Each row of a before or after table is a point. One or more steps were done to the points. Then noise was added and the rows were shuffled. The steps act on how far a point lies along the listed directions, d1 being the first. Write out the steps. A step turns or swaps two directions, mirrors them in a line or flattens them onto one, adds a multiple of one to another, or multiplies one. Angles are multiples of 10 degrees, from the lower direction toward the higher: turns from -170 to 170, lines from 10 to 170 but not 90. Use the fewest steps. Two steps may share a direction if one is a turn and the other turns, adds or multiplies; they go together, in the order done. Otherwise the lowest direction goes first.
(in the rows, 128 means zero)

Directions:
(1): [196 112 102]
(2): [152 195 150]
Before (14 x 3):
[[130 102 124]
 [145 104 109]
 [139 145 134]
 [133  93 111]
 [136 119 117]
 [178 225 147]
 [144 104 101]
 [137 113 113]
 [130  89 132]
 [164 126 120]
 [144  87 119]
 [145  88 117]
 [148 108 108]
 [151 124 119]]
After, 14 rows:
[[165  86 100]
 [166 100 101]
 [151  97 116]
 [176  81 104]
 [149 124 119]
 [157 128 122]
 [177  80 107]
 [163 103 101]
 [ 79 248 186]
 [144 116 113]
 [152 110 108]
 [166  98  93]
 [119 150 141]
 [159  82 121]]
Steps: add -1 times d2 to d1

Directions:
(1): [ 71 166 151  79  65 116 110 193 144]
(2): [116 167 165  78 108 162 169  56  75]
(3): [134 158 205 149 168 194 103 136 180]
(4): [ 46 185 103 185 165 110 112 106 109]
Before, 11 rows:
[[120 167  78 125  96  93 160  63  51]
 [224  66 128 188 174 145  98 114 176]
 [ 61 162  98 139 109  93 139 122 108]
 [109 230 249  67  99 192 138  76 128]
 [ 77 156 100 116 137 110 101  33  59]
 [ 80 138 136  99  97 143 128  90  80]
 [215  76 154 159 196 208 124 106 156]
 [ 95 149 104 128 154  86 120 129 103]
 [ 89 133 118  82  92 101 144 143 102]
 [144 134  99 180 131  90 114  99 102]
 [ 62 155  99 135  88  89 107 168 121]]
After:
[[154 159 143 196 205 149 132  33 112]
 [185  39  31 115 111  94 154 125  80]
 [197  53  64 107  83  63 127 127 115]
 [ 66 221 139 122  79 111 112 143 110]
 [102 172 180 142 133 172 102 132 149]
 [ 94 157 178 114 141 152 118 145 152]
 [ 80 148 149 140 133 155 102 111 113]
 [ 89 168 143 111 145 119 121 130 118]
 [ 35 188 126 108 118 113  79  85  92]
 [115 169 126 128  82  89 116 133 104]
 [ 68 180 162 140 133 146 128 120 136]]
Steps: turn d1 and d3 by 100 degrees; flatten d2 and d4 onto the line at 60 degrees

Directions:
(1): [138  85  91 153 194  37 113 158 142 132 123 162 156  50]
(2): [145 170 161 172 141  87 205 139 117  55  52  86 124 132]
(3): [133  89 110 177 129 199  86 143 131 146  76  42 182  94]
(4): [152  93 149 221 124 127 143  87  71 146 189 109  58 103]
(5): [165 196 139 165 192 125  59 178 133 172 111 130  84 181]
(6): [119 123  70 100 119  44 115  77 110 164 123  43 126 181]
Before (10 x 14):
[[122 170 145  91 162 121  91 135 140 153 152 175  99 195]
 [147 133 113 146 149  84 120  99 107 165 180 125  70 150]
 [106  84 105  89  81 178 120 114 118 157 153 126 136 119]
 [129  79 119 169 113 156 128 100 106 131 168 127 127  93]
 [150  89 140 151 119 157 118 157 118 140 141 121 143  92]
 [137 111 156 157 120 114 187 148  96  91 153 169 115 104]
 [121 150 103  89 136  72  79 133 117 182 153 138  94 184]
 [104 101  93 118 146  97 127 139 132 135 114 149 146  80]
 [111  65 110 118 140 114 109 145 144 146 171 173 172  64]
 [139 105 137 151 124 109 129 110 111 171 183 134 112  95]]
After (10 x 14):
[[ 94  87  35  53  92   8  92  59  96 203 169  54 120 187]
 [122 137 153 112  77 152 164  93 114 141 155 103 122 140]
 [124  79 178 181 101 166 191 119 105  92 171 155 125  59]
 [104  99 114  78 145 111  97 114 142 155 174 181 141 133]
 [123 130 152 143  89 199 166 114 121  86 121 125 138 133]
 [106  96 108  91  89 126 179 121 123 101 100 112 160 104]
 [115 133  77  69  93  89 122  52 107 177 167  58 101 213]
 [151 169 213 161 124 197 182 194 112  74 142 220  94 129]
 [150 108 178 154 102 213 143 173 126 110 132 146 146  89]
 [118 109 126 171 124 110 156 106  91 129 135 120  96  97]]
Steps: turn d1 and d4 by 90 degrees; turn d2 and d5 by 70 degrees; add -0.3 times d2 to d3; multiply d6 by 3
